Each row is a point. To make a cloud, some directions were put in groups of two or more. Within a group, all points are equally far from the middle, so they leave a hole (a ring in 2 directions, a hollow ball in 3). The other directions are filled evenly. Then the cloud was stretched, turned, moved and blurred a little. How many holes are there, and how many directions does each take, smallest first?

Cloud (21 x 3):
16,-36,24
12,44,10
-5,-47,13
11,-44,14
0,-37,-25
28,40,17
14,-30,29
50,12,3
48,25,6
32,48,6
5,29,25
44,14,-22
37,-12,20
10,31,25
-28,-6,7
30,-10,-31
40,43,-8
-5,13,30
49,6,-11
-17,-33,-20
27,23,-34
Holes: 1 (3)

Cloud:
-24,40,10,-15
-15,41,0,-28
7,-8,60,0
47,-34,22,8
19,-33,-45,28
14,24,-10,-35
-46,7,-12,-6
-35,26,3,0
19,-65,20,16
8,-23,-63,3
42,-19,36,14
47,-35,19,7
40,15,13,29
-19,28,-35,-21
-6,-43,-3,33
43,-4,-9,-19
-8,9,20,-44
-38,12,2,6
45,14,-18,-6
-40,19,-17,-12
42,-51,-2,-5
-32,34,-3,-13
-42,15,-17,-12
8,-12,-11,41
-21,15,12,23
19,-41,-14,-36
Holes: 2 (2, 2)

Cloud (88 x 8):
-9,44,11,28,-21,4,-2,-40
-60,36,21,-11,-35,15,37,50
25,-5,46,-28,30,33,-38,-15
-6,14,3,-29,18,27,-4,13
-65,17,54,-28,13,-13,-9,38
-59,17,-24,38,3,3,-10,15
5,24,-2,-34,39,20,22,-7
-12,-30,-7,4,34,-47,-42,-18
-24,-11,48,-83,24,-36,22,-9
18,53,14,32,13,14,37,11
6,-6,26,-52,-35,7,-11,7
-27,-4,-13,34,16,6,-15,47
-52,3,10,11,19,24,0,-34
25,-34,-12,23,5,19,-48,-32
19,-14,32,61,-12,3,-26,-24
-5,73,18,-20,-11,10,15,12
-14,4,-14,39,-13,41,-38,-21
-61,30,1,-48,9,-2,-45,8
9,-57,-3,25,45,23,-12,-4
-1,13,25,-9,19,-3,-22,-73
23,-26,30,34,-3,33,0,4
-12,0,46,19,-5,3,-19,-32
12,-29,7,-13,-14,24,-8,10
1,-19,3,10,-9,60,-10,28
-20,-20,20,-4,52,-26,25,-12
-48,44,10,-3,-1,-34,6,3
-42,-42,11,-12,-17,24,0,29
-5,8,34,-15,-28,45,1,-17
-21,15,-22,10,20,-24,12,-11
47,-24,27,-9,-13,34,32,9
-31,-50,25,-20,-6,-1,25,-39
-27,-12,37,20,-22,0,43,-26
-8,1,38,26,-24,3,20,-39
-35,9,-13,-35,28,-15,28,-48
-42,41,-1,13,-40,-23,-3,-31
-38,22,15,38,9,17,-19,-34
-48,2,25,-40,5,-20,-48,3
2,-33,-1,-4,32,26,-25,35
22,30,-27,-12,-2,19,35,18
-19,-34,40,19,-5,40,-35,-25
-62,-18,-6,61,21,-13,-38,2
23,-4,2,8,15,47,0,3
-31,39,-13,7,-3,-3,-9,-53
-4,6,-12,59,-22,21,16,-19
-15,-14,27,-14,41,-29,-38,20
58,33,-6,3,52,12,-23,-25
6,18,-5,18,8,8,-51,-70
-1,31,11,1,1,-15,1,57
14,43,5,-8,-58,39,-15,4
31,-15,30,13,55,13,-42,-20
4,20,-17,60,-11,22,8,-16
-52,-34,33,8,2,5,-22,-49
-39,28,6,38,57,34,-4,1
47,-9,25,8,46,3,-10,8
-31,7,6,11,0,-1,-54,0
-11,3,9,-39,-17,7,51,19
-18,-37,-19,36,50,15,-8,-26
11,-14,32,4,-17,25,-30,15
72,-16,-8,-24,-2,35,-38,7
-71,-43,23,-16,-51,5,-4,5
19,-26,-10,26,-15,-26,2,14
29,-58,-17,6,25,12,-20,13
-19,18,22,-3,-33,22,42,-44
-46,10,-24,11,-32,6,-2,-25
-49,0,11,37,-12,-3,41,0
7,-17,-9,-51,-13,-1,-21,25
-1,20,-45,26,7,-6,-1,-12
17,-29,4,-48,1,6,4,20
-43,-9,-41,-30,-25,28,8,30
-14,2,8,50,11,17,-19,-34
-21,4,15,-13,23,-34,14,24
-33,-19,-7,4,28,22,3,33
-17,-15,19,-7,-14,40,-17,15
-23,35,-32,-12,44,-34,5,-16
-5,-6,43,-2,25,13,-67,-30
28,34,21,-47,-28,26,51,-17
10,-24,0,2,-17,6,-31,-32
-11,8,-6,-4,-21,-20,-12,23
17,29,-35,-16,-25,5,-14,-33
-13,45,-40,-56,-9,-17,-26,3
-41,22,-32,-32,12,-16,24,-4
-40,-32,11,-41,-42,39,-20,20
-18,0,33,-44,-22,32,-13,14
-29,56,44,-23,4,0,12,24
-4,-4,12,-39,-13,-9,-5,-34
-24,-8,-2,-43,-1,-18,16,-16
-31,5,-36,-56,-3,36,17,3
1,-44,25,37,73,21,5,-39
Holes: 0

Cloud:
59,54,-20,3,-10,-4,31,-29,80
4,-53,12,-14,17,-7,66,29,22
15,-15,-20,-55,22,-27,79,11,-27
4,24,16,30,-44,0,-18,-18,-17
5,-39,-18,-39,58,3,23,-7,-26
36,25,-7,2,-22,14,-14,-31,-68
20,-16,-55,15,4,9,0,-9,9
16,-8,7,-36,-43,-12,-3,-26,10
-26,-18,-1,55,8,0,-28,23,-31
8,-18,-28,25,-3,25,-1,10,-20
18,-22,21,-36,-1,27,-6,-24,-31
66,18,-28,21,18,-8,-11,-2,-12
-23,-4,-13,-19,-25,-29,-1,43,17
-13,-17,45,28,-22,-13,-35,-24,1
-2,31,39,19,-3,-9,8,39,-26
17,25,26,3,-2,14,-15,-27,-11
-4,-40,14,38,-2,-10,35,41,19
11,-23,7,51,-4,53,-34,15,6
25,-60,5,-28,38,35,79,-13,-24
68,12,-7,18,46,28,36,17,32
-6,-24,-39,4,-10,-32,18,29,4
18,34,18,15,7,-9,-3,60,5
27,45,20,9,31,-5,-9,-43,16
38,8,12,3,28,26,64,-17,43
-33,-14,-56,-26,-7,-22,16,-37,1
18,10,5,38,5,11,-37,12,-40
16,25,-8,10,-25,-18,-13,11,12
-4,28,-16,-74,-17,-36,21,-45,31
4,-32,-37,-12,-9,-13,-1,-22,-55
52,6,24,-18,20,8,52,0,12
-28,-34,5,-21,15,-11,13,-3,11
13,-30,17,40,7,39,-17,-23,-58
21,36,18,43,-18,-8,-49,-32,17
45,4,-24,-57,-6,-16,20,-34,-10
-2,41,-54,12,-30,-13,-28,-47,10
-29,-31,-34,-2,-24,-20,-13,-20,-28
13,11,-14,-51,14,5,38,-35,-16
23,-44,2,26,15,52,-35,-31,-49
20,-34,5,48,-1,-42,-12,29,49
-11,-29,26,-28,-13,-1,-10,7,6
45,-53,3,34,23,3,-8,7,30
81,0,18,-9,41,28,22,8,-17
-26,-56,-6,-17,-11,-25,49,36,-62
-8,-2,3,1,9,-10,33,-31,-8
22,22,-27,-28,-48,5,-6,-55,23
10,-35,13,-1,-39,-28,26,14,-35
-7,-19,38,-14,-54,-10,-29,-17,-19
12,33,31,33,0,-8,-23,4,23
39,-20,-3,29,-8,-35,31,15,-20
-60,-10,-6,28,0,-34,20,-17,-22
28,25,29,-14,8,16,20,-48,-20
15,-30,-1,40,15,-10,-33,-12,-3
49,-1,-6,-35,40,17,11,17,23
-15,-10,20,-26,-5,-49,0,-23,-17
-10,13,13,-51,-40,-26,22,-59,-26
-29,-19,-19,-22,-27,-5,29,7,9
18,-37,-3,-47,15,-18,26,47,-15
-32,-12,-26,22,-29,0,24,37,11
14,46,21,16,16,-40,-1,14,21
-25,-21,-20,6,17,13,17,-8,-34
-33,28,21,-11,-6,-30,-10,-15,-29
-1,-17,26,-16,-21,-28,-38,-2,-59
23,-13,-15,-39,0,-26,16,-17,-30
25,20,36,28,20,-17,-6,18,-6
-24,11,-19,26,-18,-12,26,-4,53
40,9,-45,46,-17,6,-12,-37,46
65,26,-5,-16,7,-17,-1,4,-19
12,5,25,49,5,-47,-19,25,7
18,25,4,-57,-14,-62,41,-30,0
21,29,9,23,-9,13,4,-2,-8
-12,20,23,-50,20,-4,20,-17,-36
24,-16,22,-27,21,-19,18,19,13
-17,6,47,3,-5,-41,11,2,-13
46,22,6,25,-27,-51,16,11,3
-26,-5,-37,32,-21,10,3,-17,23
21,5,-11,34,-41,-49,-4,-2,43
-43,-47,-1,9,-1,-28,-35,12,-32
-26,-36,-9,-40,-25,1,22,29,-42
13,-33,-5,-35,68,27,53,16,-13
-4,48,-19,-16,-33,-35,2,-44,17
13,-13,-31,10,-4,-44,7,7,8
-8,-28,39,-6,-2,-11,-22,-28,-53
44,-3,27,7,11,-7,32,-22,-10
16,11,-43,-1,-15,9,-3,-37,-2
41,-29,52,-45,34,7,43,20,-14
-4,-7,-12,-39,-40,-20,-9,-11,-24
34,32,22,28,25,-25,-26,14,-38
-4,5,26,17,31,-15,64,32,28
-29,-5,-9,-21,-19,-15,8,24,24
42,-6,-23,25,36,6,-2,46,8
16,46,-7,8,-33,-9,16,-5,53
4,54,-10,-50,1,-23,44,-28,15
16,11,1,29,29,44,-11,-4,-35
29,8,34,33,4,12,-1,42,0
50,2,3,-8,-31,-14,11,-15,-38
41,-5,-25,-54,-4,10,50,-11,-44
Holes: 0
